Each wall is flat, endless, passes through zero and stands at right angles to its row. A trip goes straight from one point to another. List the walls that it crosses, first one first.
In the rows, 128 means zero.

Walls:
(1): [155 152 108]
(2): [134 119 145]
(3): [130 143 175]
(4): [153  91 139]
(5): [143 128 147]
(6): [139 149 108]
(7): [110 164 133]
Trips:
[ 91 127 149] to [133 154 160] => 5, 1
[140 178  73] to [160 140 109] => 7, 5, 4
[ 76 157 104] to [ 93 180 172] => 3, 6, 5, 2
[ 86 127 134] to [133 105 103] => 3, 7, 4, 6, 1
[126 129  46] to [137 140 119] => 7
[ 43  98 133] to [141 113 138] => 2, 7, 4, 3, 5

Walls:
(1): [145 191 141 144 120 147 106 145]
(2): [103 141 170 112 133  92 124 100]
(3): [140 164 114 101 109  68 154 134]
(4): [164 191 162  86 121 188 124 145]
(5): [180 113 155  78  67 106 154 131]
(6): [128 144 117 120  67 128 100  83]
Trips:
[126  83  75 183 133 100 103 112] to [165 123 158  63 129 141 176 132] => 6, 5, 3, 4, 2
[106 172 147 112 190 134  66 154] to [133 153  77  88 171 161 162 125] => 2, 3, 1
[159 126 153 113 139 150 158 143] to [144 152 110  88 100 115 107 112] => 3, 6, 2
[178 126 139 138 133 169 173 100] to [164 184 145 150 115 121 150 123] => 3, 6, 2
[121 186 116 120 128  93 157  73] to [ 93 134 130 152 127 131  98 159] => 5, 4, 3, 6, 2

Walls:
(1): [ 75 147 101 123 115 109 176 125 123 147 133 141]
(2): [ 86 125 185 107 105 106 146 143  98 124 130 117]
(3): [107 104 133 101 144  62 120 133  89  87 153 112]
(4): [122 113 103 168 105 111 216 164 143 172 149 109]
(5): [116 123 131  81 106 132 138 112  87 119 139  71]
(6): [140 127 137  73  86 143  84 201 130  78 144 170]
(7): [137 138  78 142 130 108 150 103  91 132 166 188]
(8): [109  84 139 145 158 110 166  95 166 120 108 217]
Trips:
[118 155 112  94  44 170  76 102 153 149 161 157] to [123 135 160  94  77 197 129 133  88 109 138 172] => 2, 1
[114 139 136 144 121 124 160 154 163 159  81 128] to [ 68 130 184 140 118 163 121 144 139 130  91 144] => 6, 4
[ 85 128 135 106 167 212 143 153  88 128 148 146] to [125 145 132 124 119 134  98 160 168 119  91 102] => 7, 1, 5, 2

Walls:
(1): [158 165  98 119 123 163 114 158  90 127 136 116 241 117 149 132 159 131
  89 131]
(2): [ 90 121 137 173 163 105  79 137 138 141  92 134 113  61 109 139 106 141
 149 115]
(3): [113 122  93 174 149 150 151  88 152  90 190 101 106 109 153 164  80 141
 155 130]
(4): [150  90 178 103 114  50 173  97 151  55  98  79 143 116 151 104 139 141
 136 157]
(5): [156 140 155 106 150 119 148 159 133 149  97 182 115 123 119 137 112  94
 136 136]
(6): [121 158 136 103 107 191 126 185 156 161 109 104 142 136  80  72 128 170
 144 113]
(7): [148 111 175 153 138 132 174 137 101  68 112 125 125 144 218 125 140 112
 183 104]
(8): [128 143 135 157 138 115 131 151 135 157 182  59 103 120 113 102 139 101
 112  84]
(9): [120 121 124 118 100 129  92 106  97 144 109 175 125 122 143 181  79 122
 114  75]
(10): [135  91  73 159 119 145 168 104 170 171 161 145 103 150 122 128 116 141
 157  69]
Trips:
[145 111 169 118 152 137 153 117  75 136 110 107 131  90 160 133 117  18
 120 153] to [125  84 122 125 119 107 169 159 148 131  76 143 106  98 102 119 126 138
 123  73] => 2, 1, 10, 6
[101 108 145  83 135 136 199 130 169 108 188 120 141  86 124 142  92 127
 150  85] to [170 161 160 124 159 142 149 103 145 142 124 133 189 153 167 130 128 153
 116 137] => 1, 8, 10, 3

Walls:
(1): [ 56 140 155  74 150  99 137 232 110 154 154 138 132 188  61 145 144  74
 144  69  98 118 135 105  87 186 141 184  91  94  94 144 121 119 140 157
 133  72  31 132 126 137 160 132  90 170 105  82]
(2): [121 125 123 132 138 147 175 128 141 159 122 112 123  75  71 116 107 181
 114 171 134  65  85 116  68 131  61 159 118 112 100 147 145 126 221 158
 162 119  95 151  88  95 135 148 126  96 202 116]
(3): [143 100 173 184 151 134 116 134 143 134 151 132  93 133 190 108 141 161
 130 142 128 128  75 102 158  95 117 144 133 102 124 163 126 147 121 142
 128 123 116 103  95  79 127 147 148 170 133  84]
(4): [125 148 126 133 164 123 134 130 141 111 125 100 118 140 150  97 131 126
 170 134 125 141  79 116  96 144  70  93 114 108 143 143 129 112 139 134
 169  89 144  92 148 145  72  88 130 182  73  90]
(5): [166 115 120 132  98 173 116 159 143 109 141 160 161 171 122 165  72 104
 153 140 188 206  85  99  60 115 197  93  94 132 182 139 125 111 119 159
 137 140 148 158 114 138 160 118 162  95 121 118]
(6): [111 176  73  46 137 110  93 122 130 178  81 132 132 157 146 129 171 102
 130 105 102 159 141 151 123 188 182 151 131 134 185 110 163 168 118 126
 104  82 175 151 118 142 134 139 164 130 175  61]
(7): [110 120 147 123 122 165 128 163 157 167 114 113 102 183  91 140 103 191
 114 110  63 160 117 128 100 107 143  96 171 160 146 108 140 125  91 162
  98 117 170 158 147 140 144 133 113 119 126  81]
Trips:
[171 117 130 119 135 168 142  95 164 157  93 114 108 152 101 196 114 153
 116  96 225 120 160 163 149 122  73 122 172  88 100 115 154 177 102  68
 164  79 177 113  79 135  78 178 124  66  75 160] to [108  88 177  89 128 163 127 168 140 156 122 105 163  72 117  54 115 143
 145 123 136 150 147 141 217 117 166 116 149 124 147 124 179 124  80 128
  71  97 130 106 167 102 106 141 158  72 150  99] => 7, 2, 6, 3
[126 114 124 125 178 167  95  89  69 171 172  96 142 100 181 136 178 151
 132 101 127 109 127 104 146 110 130 103  91 162 116 108  87 103 136  89
 116  72 125 119 142 101 118 121 218 145 141 138] to [118 127 133 141 111 104 115 120 165 125 135 204 178 114 131 154 154 178
 133 108 107 143 145  88 158 166 127 124  74 123 116  91 146  93 109  95
 142 158 113 173 112 128 136  80 144  58 104 145] => 4, 3, 6, 5
[160 143 168 121 111 163 151 117 137  80 120 138 128  98 126 106 174 151
  86  88 139 148 118 115 106 130  95 119  83 159 179 141 147 133 115 115
 100 166 129 101 154 139 137 127 165  97 118 106] to [131 104  86 148 157 137 156 114 144 148 124  82  57 137  83 113 143 130
 186 123 182 166 168 122 130 117 138 150 159  77 182 138  72 113 108 157
 125 142 119 129 106 131 152  99 108 106 100 106] => 1
[180 151 102 136 131  90 138  29  88 102 112 102 140 114  73 115 122 143
 146 161 148  59 101 117 183 173 170 136 114 129 148  76 127 121 140 131
 139 138 136 176 193 120 143 135  93 121  95 174] to [ 74 102 176 152 162 115 174 143 107  88  72 139 168 100  92 106 101 159
 143 141 149 163 112 131 124 146 130 101 139  61 128 107 154  88 141 188
 169  92 104 145 137 137  91 153 212 104 167 134] => 4, 5, 1, 3
[124 155 177 129 148  95 130 131 129 128 157 106  84 161 119 133 121 139
 126 156 114 117  85 151 137 116 125  96  83  84 138 176 123 140 139 157
 153 112 150 139 102 158  67 202  70 169 129 138] to [121 162  92 180 139 135 220  99 132 107 152 111 131 148 145 131 189 107
 132 146 132 149 160 135 109 102 155 143  66  81 163 159 103 175 149 136
 117 129  97 148 130 117  55 125 152 156 130  79] => 7, 6, 5
[151 110 147 134  73 154 132 136 137  94 114  78 111 173 139 136  69  92
 132  45  81 131 157  93 165 132 158 135  98  85 117  93 170 152 132 157
 137 200 163 196 152 138 164  92 161 154 163 118] to [131 139 132 166  95 136 143 146 138 107 115 100  86 133 152 136 159 146
 117 116 125  61 122  99  94  37 145 133 128  83 146 113 141 154  88 129
 115 122 115 140 137 157 117 125 139 225 130  96] => 3, 6, 4, 5

Walls:
(1): [189 141  81 155 102 124 133 111 164 170 106 152 167 121 107 151 160 131
 171 130 163  96 174 142 139 131 149 229 138  86  94 141 146 102 107 134
 167  98  62 130 132 138  97  94 195 117  89  73]
(2): [155 143 114 125 183  91  88 135  54 120  95 108 145 145  94  69 206 132
 156 137 127 148  93  86  97 118 102 138 145 118 146 132 145 161 187  95
  71 131  75 114 135 110 118  87  98  67 126  95]
(3): [139 107 127 158 177 142  92 131  71 116 111 125  89 156 114 121 156 160
  98  80 150 146 127 175 155 155 174 168 104 190  58 144 113  62 155 168
  50 173 124 122 162  98 104 148 138 116 119  79]
(4): [127 129 183  95  88 127 112 148 121 109 109 181 111 142 129  93 148 160
 141 161 160 116 214  87 145 143 118 141 147 160 184 153  96  52 146 209
 100 145 117 133 114 155 103 122 127 149 114 112]
(5): [141 159  80  85  77 151 154 178  94 114  93 147  95 150  85  58 113 168
 162 196 155  92 157 117 160 137 146  51 192 112 116 152 142  94 170 160
 122 126 129 137 161 169 104 128 112 144 144  84]
(6): [178 105 113  81 128 128 135 132 125 117  93  97 157 134 129 144 177 146
  89 108 147 115 151 138 118 137 159 177 156 120  70 107 137 164 146 127
 106 129 198 175  99  91 114  91 154 168  61 148]
(7): [171 172 104  91 116 173  97 208  92 219 159 144 111 182 137 144  75 133
 101 171 132  97 160 128 105 140 146 124 134 135 108 134 139 151  97 107
 166 150 103  94 146 174 134 135 162 123 183 149]
(8): [102  75 132 139 160  59 208  93 149 135  73 129 104  85 204 101 113 109
 166 133 139 131 133 128  95 138 124 136  81 110  98 116 148 138 116  94
  59 121  75 195 152 126 134 109 161  99  90 192]
Trips:
[120 140 106 126 101  92 113 115 138 152 175 103 159 112 123 139  83 159
 147 128  95 108 159 126 123 122 136 189 101 124 134 142 117 161  99 111
 168  76 152 144  78 143 115  82 140 162 104 112] to [109 138  74 123 128 135 118 136 150 109 169 131 201 167 141  67 152  98
 111 175 119 143 112 177 154 134 142 137 112 134 134 131 133 138 148 107
  87 100 132 141 147  84  88  90 155 135  71 158] => 7, 8, 2, 3
[ 84  79 123  98 185 113 111 141 124 136 129 133  80  31  79 100  82  95
 120 112 150 138 155 118 143 146 117 133 118 129 110 117 163 130 131 183
 143 163 137 101 111 156 177 192 110 166 119 116] to [ 58 207  69 149 152  78  79  91 167 141 188 109  68 112 174 135 113 157
 165  90 120 143 133 174  97 161 115 101 167 150 158 163 142 149 108 138
  92 109 141 142 133 159 125 103 157 147 123 108] => 5, 4, 3
[169 112 108 128 125 105 144 101 106 168 110 133 105  96 148 149 124 125
 108 198 158  91 131 146 135 118  91  77 119 160 124 136 149  95  56 143
 154 167 133 139 141 127 157 125 130 161 150 112] to [126  89 145 125 153 175 108 171 136  88 137  80 135 106 140 118 113 139
 156 171 109 134 173 174 121 164 134 141 129 174 107 131 102 136 116 108
 119 184 131  90 131 134  89 126 165 161 154 115] => 3, 1, 8, 6

Walls:
(1): [143 157 133 105 132 114  86 168 110 146  97 167 109  99 118 129 134 163
 129 148 164 122 122 121 164 149 122 150  82 142 157 148 150 132 178 128
 107 145 181 137 150 133  24 166 156 157 132 156]
(2): [183 128 150 140  46  69 117 155 101 133 162 156 135 213 135 175  93 120
 133 135 110 209  82  80 150 147 114 127 120 116 157 149 115 142  76 102
 106  52 133 121 143 127 134 119 174 176 131 110]
(3): [113 122 160 122 116 149 157 127 133  98 123 121  60  88 128 134 116 131
 106 138 134 154 132 120 144 136 152 142 102 106 153 108  81 143 154 190
 191 167 165 154 112 131 123 164 155 130 108 101]
(4): [163 126 159  98 116 102 124  96 148 130  74 148 119 140 164  92 120 120
 205 154 192  90 139 139 118 102 105 129 117 162 170 100 104 153 113 112
  89 130 116  82 159 113  99  89 122 145 144 119]
(5): [162  81 127 195  97 140 120 127 128  87  90  88 128 138 125 186 102 116
 118 142  89  91 102 101 139  94 111 146 121 139 119  96 144 140 108 159
 146 160 149 102 123 154 106 161 102 167 148  96]
(6): [131 124  45 138 123 123  96 155 110 106 107 109 100 131  88 154 144 199
 154 110 182 116 102 105 184 165 119 168 138 115 103 135 148 136 133 216
  43 104  98 180  97 154 149 137 126 213 129 144]
(7): [127 108 115  73 100 128 166 137 166 177 125 157 146 161 135 121 134 159
 113 124  77 154 139 159 100 134 131 155 105 134 102 146 127 165 147 107
  93  93 116 101 154 148 164 128 138 140 173  87]
(8): [145  78 146  80 168 154 158 131 143 156 121 137 113 108  90  86 178 158
  86 167 121 121 137 110 147 171  93 102 103  70 162 123 197 135  77 155
 172 200  91  78 160 110 103 133 123  73 168 110]
Trips:
[182  68 135  82 113 149 145  94 145 165 159  74 176  80 194 168 101 174
 160  99 130 108 132 106 120  48 104  99  95  98 126 179 146 160 132 159
 155 114 134 144 105 108 161 131 138 114 126  74] to [141  86 118 100 100 135  96 121 130 107 165 123 120  91 153 135 107  87
  88 113 153 126 131 107 109 120 152  99 163 141  90 159 104  74 128 121
 111 101 161 119 117 132 183 167 145 192  70 149] => 2, 4, 8, 6, 7, 5
[154  93 110  62 190 201 122 157 138  85 140  80 125 174 189 100  96 115
 121 115  86  90  74 129  97 141 168 147 123 113  90 104 143 108 138 103
  85 155 182 124 102  53  92 138 116 116 158  78] to [ 80  74 169 111 155 114 158 117  96  40 131 145 152 148  98 146 116 154
  95 191 109 100 109 135 126 170  96  72 103 151 112 108  70 164 108 171
 101 118 122  60 119 205 133 153 109 129 160 145] => 3, 4, 6, 2
[ 83 116 108 155 145 123 142  84 134 101  88  83 104 180 131 148 110  80
 115 162 186 139 118 119 136 144 106 132  98 102 138 103 141 156 117 109
 117 175 160 124 135 118 121  67 155 118 145  71] to [ 99  76 139  85  82 134 168 147 182 106 112  94 230 192 149  83 125 153
  82 134 129 167 118 111 134 133 204 133 177 102 114 152  89  96 161 193
  82 140  78 152 165 143  62 143 119 129 168 158] => 6, 7, 4, 3, 5
[193 152 158  38 174 152 140 143  99  82  66 167  52 157 129 131 137 150
 121  80 190 176 142 124 160 113 109  62 113  86  82 119 128 151 128 111
 178 110 177 129 157 108 170 111 127 154 105 196] to [102 143 147 111  79 105 162  99 152  87 148 101 142 166 115 141 112 139
 115 109 112  94 104 113  83 156  91 144 157 118 162 167 102  65 114 154
  78 184 147 132 124 149  65 113 115 120 105 151] => 8, 5, 3
[148 163 153  99  93 152  98  80 148 145 144 133 166 173  60 122 119 143
 152  75  66  96  91 144 167 151  74 149 133 112 118 121 129 156 135 146
 144 150 102  55 126 155 148 116 127  88 135 104] to [175 116  98 138 111 126 166 230 128  97 121 154 136 143 109 122  72  95
  63 160 142 181 137  84  94 172 119 124 146 116 156 187 187  93 125 128
 104  95 141 101  87 150  94  90 107 153 160 115] => 4, 6, 1
[121  82  91 113 159 127  87 117 118 132 125 139 136 124 110 133 104 148
  80  99 105 101 156 113 120 148 149  95 186  83 143 113  84 132 136 103
 137 159 138 146  82 101 168 115 153 119 151 107] to [151 153 105  96 126 145 133 170 143 149  90 127  97 142 142 187 199 151
 117 156  95 140 132  89  90  90 115 156 136 148  95  95 168  97 151 173
  89 143 148 136 166 128 132 154 135 124 117 115] => 6, 7, 5, 1
[ 82 123 101 157 146 170 135 150 148 181  74  86 100 104 169  65 112  82
 129 111 115 114 136 139 168 112  69 184   9 142 167 126 169 154 135 159
  94 143 153  64 129 165 138 137  99 137  76  95] to [ 86 114 132 105 124 148 159 144 119 137 104 166 140 140 186 105 156 104
 150 121 153 140 133 128 131  97  99  94 102 147 134 153 139 127 141 173
  76  94  69 136 148 145 132  75 118  70 127 139] => 3, 5, 1, 6
